Each row of a before or after table is a point. One or more steps were done to the points. Then noise was added and the rows were shuffled. The steps act on how far a point lies along the listed directions, d1 being the first. What was done? A step turns or swaps two directions, mirrors them in a line or flattens them onto one, adds a multiple of one to another, or multiplies one. Angles are multiples of 10 degrees, from the lower direction toward the higher: turns from -170 to 170, lines from 10 to 170 but not 90. Use the fewest steps. Two steps may share a direction if one is a turn and the other turns, adds or multiplies; they go together, in the order done. Otherwise the lowest direction goes first.

Directions:
(1): [-20.9  -9.3  -5.8]
(2): [  4.7 -18.9  13.4]
Before (10 x 3):
[[ -6.1  -0.2  -1.5]
 [  8.0  -4.3   8.0]
 [  5.8  -3.3   4.7]
 [  4.5  -2.6   2.6]
 [ -4.6 -12.1   3.9]
 [  6.8   2.0  -2.1]
 [ -2.3   0.0   1.9]
 [  4.9  -1.0   2.3]
 [  5.2  -4.3   5.3]
 [  5.9   4.9   1.2]]
After (10 x 3):
[[ 12.3  -1.2   7.4]
 [ 14.8   0.6   7.0]
 [ 12.6   2.6   4.2]
 [-18.6 -18.5  -0.2]
 [ -5.3  -1.6   1.5]
 [ 10.9   0.2   3.9]
 [ 19.1  11.0   4.9]
 [ 21.1   1.3  11.7]
 [-16.2  -5.2  -4.6]
 [ 18.0   7.1   1.0]]
Steps: multiply d1 by 3

Directions:
(1): [-10.8 -20.4  11.3 -23.9  -5.4   3.0 -11.7   8.8]
(2): [ -0.3 -10.0 -17.0  -9.7 -18.2 -15.3  14.3 -15.3]
(3): [19.6  0.1  5.7 -8.1 -9.4 18.5 21.2 11.1]
(4): [-15.2 -19.3   5.8  13.1  13.5   0.8  22.0   1.8]
(5): [ 17.4  -0.9  15.7 -12.0  18.8 -17.6   4.3 -10.4]
(6): [ -8.6   5.3   2.5  -8.9   5.5  22.2   1.5 -27.8]
Before (11 x 8):
[[  3.1   3.4  -3.1   5.2  -0.3   2.6   8.0  -1.1]
 [ -0.4   4.8  -0.9   2.1  -0.6   9.3  -5.3   0.2]
 [ -1.6  -0.9   4.4  -0.2   3.9   4.2  -2.1   1.7]
 [  8.7   7.4  -2.4   2.4  -4.3  -3.0   2.1   0.4]
 [  1.1  -0.5  -4.8   2.6  -3.7  -5.0   4.8   2.4]
 [  4.1   3.4   1.5  -3.3  -0.8   7.7   4.8  -2.7]
 [ -4.2   1.9  -8.5  10.6  -6.3  -0.4   8.3  -1.4]
 [  9.4   1.9  -1.8   1.8   2.2  -6.1   3.8  -1.6]
 [ -4.5   5.8 -11.0   0.9  -2.9  -0.3   1.5 -10.2]
 [  5.9  -1.5   4.4  -5.3  -1.3   9.9   5.8  -0.3]
 [  3.7   0.1  -2.3   0.9  -1.1  -5.2  -1.2   1.3]]
After (11 x 8):
[[  2.4  -1.2  -1.3   2.7   0.5  -6.6  -0.9   0.4]
 [ -6.4   6.9 -11.2  -0.2   1.3  -7.2  -5.4 -14.4]
 [ 13.4   2.8   4.7  -7.5  -3.8  15.1  15.1   3.0]
 [ -0.4   6.3 -10.2   6.8 -10.2  -0.7   1.8  -2.2]
 [  3.1   0.6  -4.8   1.7  -5.2  -4.1   4.4   3.4]
 [  8.8   4.0  -3.4   2.7  -4.9   8.7  12.8   1.8]
 [ 18.9  -2.3   7.8 -10.1  -8.1  22.6  21.3   7.2]
 [ -1.8  -0.7   3.5   0.2   2.7   5.2  -2.4   2.6]
 [  4.3   6.1   1.9  -1.4   1.0   7.7  -5.0  -1.2]
 [ 14.1   5.0   1.5   0.8  -3.3  -2.1   9.7   1.9]
 [  8.8  -1.1  -0.9   3.5   3.0  -3.1   9.3   0.7]]
Steps: multiply d3 by 3; turn d4 and d5 by -50 degrees

Directions:
(1): [ 11.7   0.8  -1.3  18.1 -17.3  -9.8  20.1  12.1  -1.5  -5.9  12.9  -4.8
  -3.9  30.7]
(2): [ 14.5  15.7  12.0  -8.3   0.5 -16.6 -20.1   7.7  27.3 -18.7  -6.3  -2.1
   4.3   5.1]
(3): [-23.5 -23.5   7.8  -5.5   6.2   0.6 -17.7  -0.4   2.4   1.9   3.1  -9.2
  12.7  28.0]
(4): [-13.5  11.0  14.1  11.4   9.2  -5.7  16.3   0.3   6.5   1.3   6.4 -32.9
  14.7 -14.1]
Before (14 x 14):
[[ -2.3   4.4  -0.4   7.6   3.0  -0.2  13.5  -4.2  -8.4   3.7   2.2  -4.7
   -0.3 -10.0]
 [ -4.3   2.7   5.4   5.3  -3.0  -4.4  -0.3   1.4   3.4  -1.4   4.3  -7.7
    4.8   9.3]
 [ -8.0  -1.7   2.3  -1.0   5.4   5.4   0.1  -1.5  -0.7   1.3  -0.4  -8.2
    4.8  -2.4]
 [ -9.5  -7.9  -0.3  -3.9   8.1   8.6  -6.0  -4.6  -1.5   4.3  -2.3   0.1
    4.4  -0.3]
 [  1.1  -1.2  -0.6  -4.3  -1.7   2.5  -1.7   1.0  -1.7   0.4  -2.6   6.5
   -3.8   1.7]
 [  8.7  10.4   0.7   1.4  -4.0  -4.0   3.4   4.0   5.0  -8.8   1.3  -4.6
   -0.8  -4.9]
 [  4.4   4.2   1.6   2.4  -0.1   1.2   0.1  -2.4  -0.1  -0.1  -0.8   2.1
   -4.6  -4.0]
 [-11.3   0.1   5.5  -1.6   7.8  -1.1  -4.4  -5.6   2.4  -1.4   0.3 -10.1
   10.4  -5.3]
 [  6.2   2.9  -6.0   1.6  -2.9   3.0   0.3   1.5  -5.5   2.2   1.0   5.4
   -5.6  -7.0]
 [  0.8  -2.3  -1.7   4.9  -2.1   1.3   3.9   1.3  -0.8   0.3   2.9  -4.3
   -2.3   5.6]
 [ -4.6   2.8   1.8   4.4   1.9  -3.7   6.0   3.4   5.4  -1.2   2.0  -7.9
    3.8   2.7]
 [  1.2   5.7   3.2   5.3  -2.8  -4.1  11.9   3.8  -1.9  -5.1   0.9  -2.1
   -0.7  -1.9]
 [  2.7   1.2   3.1   5.0  -2.1  -2.9  14.4   0.7  -2.1   1.1   1.8  -8.6
    0.4  -3.7]
 [  4.6   6.2   2.6   1.2  -1.3  -5.3   1.0   5.6   5.3  -3.7   0.8  -3.5
    1.4  -0.3]]
After (14 x 14):
[[ -2.5   4.6  -1.3   7.8   2.2  -0.5  13.8  -5.1  -8.3   3.7   3.1  -5.0
   -0.4 -10.0]
 [  5.7   6.0   2.1  11.1  -9.4  -8.1  19.8   7.3  -2.7  -7.3   5.9  -4.3
   -1.6  10.6]
 [  6.9   6.3   2.7   5.2  -4.6  -7.7   5.6   8.2   5.3  -5.4   3.3  -4.5
    1.2   6.3]
 [ -2.0   3.0   2.1   9.3  -2.2  -6.3  11.0   6.1   6.8  -2.0   5.2  -9.5
    2.0   9.1]
 [ 10.1  10.0   0.6   5.6  -7.4  -6.9   7.6   6.8   4.8  -9.2   4.1  -5.3
   -1.4   1.6]
 [-15.1  -8.6   0.5 -14.5  16.5  13.2 -16.2 -11.0   0.5   6.7  -7.9   2.5
    5.9 -16.0]
 [  4.9  -1.6  -3.6  10.4  -8.8  -1.9  11.0   6.2  -1.8  -1.8   7.1  -5.7
   -3.6  16.0]
 [  4.2   2.5   1.9   1.6   0.2   2.5  -1.4  -2.0  -0.2   0.2  -1.8   2.2
   -4.6  -6.0]
 [  1.1  -0.7  -1.3  -5.6  -0.7   3.2  -3.9   0.5  -2.3   0.7  -3.3   7.7
   -4.6  -0.4]
 [  5.9   1.3   2.2  10.5  -9.0  -6.1  20.6   3.8  -3.0  -1.5   6.6 -10.1
   -0.6   6.8]
 [-16.2  -0.3   5.8  -9.7  16.2   3.3 -13.4 -11.2   3.3   1.4  -5.7  -6.7
   11.8 -19.8]
 [  5.3   2.4  -5.5   0.4  -1.9   3.0   0.1   0.7  -5.8   2.3   0.6   4.5
   -5.6  -8.8]
 [  0.9   3.3   4.7  13.0  -9.3  -7.5   6.7   6.5   3.2  -3.1   9.7  -9.2
    2.6  21.9]
 [-11.8  -2.4   2.0  -5.9   8.9   7.7  -4.6  -4.6  -0.1   3.1  -3.8  -7.8
    6.4 -10.6]]
Steps: multiply d1 by 3

Directions:
(1): [ -2.3  16.9  -1.4   0.8  12.9   4.5   3.4 -21.8 -20.8  -3.1  -0.9  -1.1
  -0.5 -11.4 -11.9  -8.3  24.1  -5.8  -5.6 -17.7  10.2  28.7  28.5  -2.3]
(2): [ -2.1 -13.3   3.3  12.7  13.5  -8.3  15.7  11.3 -14.7 -17.7 -25.0  19.9
  12.2 -15.9  16.7   6.0 -14.0 -21.8 -10.3  -1.0  -5.7  16.6 -10.2   3.5]
(3): [-16.5   2.6  -4.9  -0.1 -10.3  -2.9  -5.8 -15.4  -3.2  21.6   1.5  17.6
  -6.9 -21.5   3.5   3.5  -9.3  13.1  24.1  26.5 -16.6  23.7   0.0   8.1]
(4): [-10.9  15.4  -7.7 -16.0  19.5   1.9 -11.5 -10.7   5.8 -30.5  -9.8  -6.9
  20.1   9.6 -10.0   5.3 -21.8  20.7   6.7  -2.6 -17.7   5.0  -1.1 -11.0]
(5): [ 12.8 -20.3  -6.9   1.3   9.4   9.4  -0.4 -27.6 -11.2  -8.4 -14.1   1.6
 -10.1 -12.5   3.7  15.9  -2.8  17.1  14.6 -10.1  17.0 -24.3   0.1  22.0]
Before (8 x 24):
[[ -8.3   5.8  -1.5   3.2   2.0  -2.3  -1.5  -0.5  -2.4   0.0   0.6   2.0
    2.2  -3.9  -0.6   0.2  -1.0  -0.6   2.7   1.2  -4.3  12.8   1.7  -1.7]
 [ -1.7  -2.0   2.1   3.7   0.8   0.4   2.0   4.4   0.9   2.2  -3.3   0.7
    2.1  -0.6   0.9  -2.7   5.2  -3.2  -3.8  -3.5   2.2   2.2   1.5  -1.4]
 [ -8.3   2.7   3.9  -0.9  -7.1  -4.4  -1.1   7.8   4.4   8.2   5.2   0.6
    0.5   3.6   0.6  -0.8  -0.6  -0.9   1.5   3.7  -8.0   3.2  -2.1  -2.3]
 [ -5.8  -1.9  -3.6  -2.7   1.2  -0.6  -4.0  -4.3  -0.4  -1.9  -2.0   4.4
    5.2  -3.5   1.8   2.7  -7.6   2.2   3.8   7.8  -7.1   6.3  -4.0  -0.5]
 [  7.0  -4.3  -2.4   0.6   8.7   5.2   0.4  -5.9  -1.4 -15.5  -6.2  -5.7
    3.9   4.1  -1.2   7.6  -1.1   7.0  -1.7 -10.6   8.2 -18.2  -0.2   3.8]
 [ -1.0  -4.4  -0.9   2.8   1.2  -0.6   0.7  -0.4  -0.8   2.1  -3.5   3.4
    2.4  -4.4   2.7   2.3  -2.3  -4.2   1.0   5.8   0.4   0.1  -0.8   2.7]
 [  3.9  -0.1  -0.1   0.1  -8.4   0.5  -1.6  -0.9   4.1   8.3   3.8  -2.4
   -3.9  -0.9  -1.5  -2.0   3.7   2.5   4.1   1.9   0.3  -3.5  -0.6   1.2]
 [  4.8  -6.3   2.5   0.2  -1.1   5.4  -3.0  -8.6  -1.1   3.4   1.3  -2.0
   -7.4  -3.5   0.1   3.5   1.4   6.8   4.6   1.0   4.5  -7.9   1.3   9.3]]
After (8 x 24):
[[ -8.6   4.0   3.3  -1.5  -6.9  -5.2  -1.5   6.1   4.5   8.4   4.8   1.1
    0.1   3.8   1.2   0.0  -2.4   0.5   3.0   3.9  -9.5   3.7  -1.9  -3.0]
 [ 10.8  -5.3  -1.0   1.3   9.2   6.2   2.1  -1.9  -1.7 -17.9  -6.4  -8.8
    4.0   7.0  -2.0   6.7   1.5   3.1  -5.7 -15.7  12.3 -23.3  -0.2   2.8]
 [  1.7  -0.6  -1.0   1.1 -12.6   0.7  -1.8  -3.4   4.0  14.6   4.3   1.4
   -6.9  -5.6   0.4  -1.8   3.9   3.0   9.0   7.0  -1.6   0.3  -1.0   3.2]
 [ -2.1  -5.0  -1.2   3.6   0.4  -0.8   0.6  -0.6  -1.1   2.8  -3.3   4.9
    2.1  -5.6   3.0   2.6  -2.6  -2.8   2.2   7.7  -0.8   2.1  -1.2   2.7]
 [ -7.9   7.6  -1.5  -0.1   6.7  -2.0  -3.5   1.3  -0.8  -9.2  -1.1  -2.5
    7.3   1.4  -2.8   0.6  -2.7   1.3  -0.3  -3.6  -4.7  10.2   2.2  -4.8]
 [ -3.5   1.4  -5.6  -7.2   9.8   0.7  -5.5  -2.3   2.3 -16.0  -5.2  -2.9
   13.2   5.6  -3.0   2.9 -10.9   4.0  -1.6  -1.0  -7.0   0.7  -4.3  -6.4]
 [ -3.3  -3.8   1.9   5.7  -3.3  -0.1   2.6   3.5  -0.5   9.3  -2.0   3.9
   -1.8  -5.9   2.2  -2.8   6.3  -3.7  -0.8   0.3   1.0   5.6   1.9   1.0]
 [  2.7  -7.1   2.0   1.6  -3.8   4.1  -3.2 -10.1  -1.9   7.5   1.4   1.2
   -8.9  -7.2   1.5   4.3   1.5   8.5   7.9   5.4   2.2  -4.9   1.0  11.7]]
Steps: multiply d4 by 2.5; turn d3 and d4 by 40 degrees
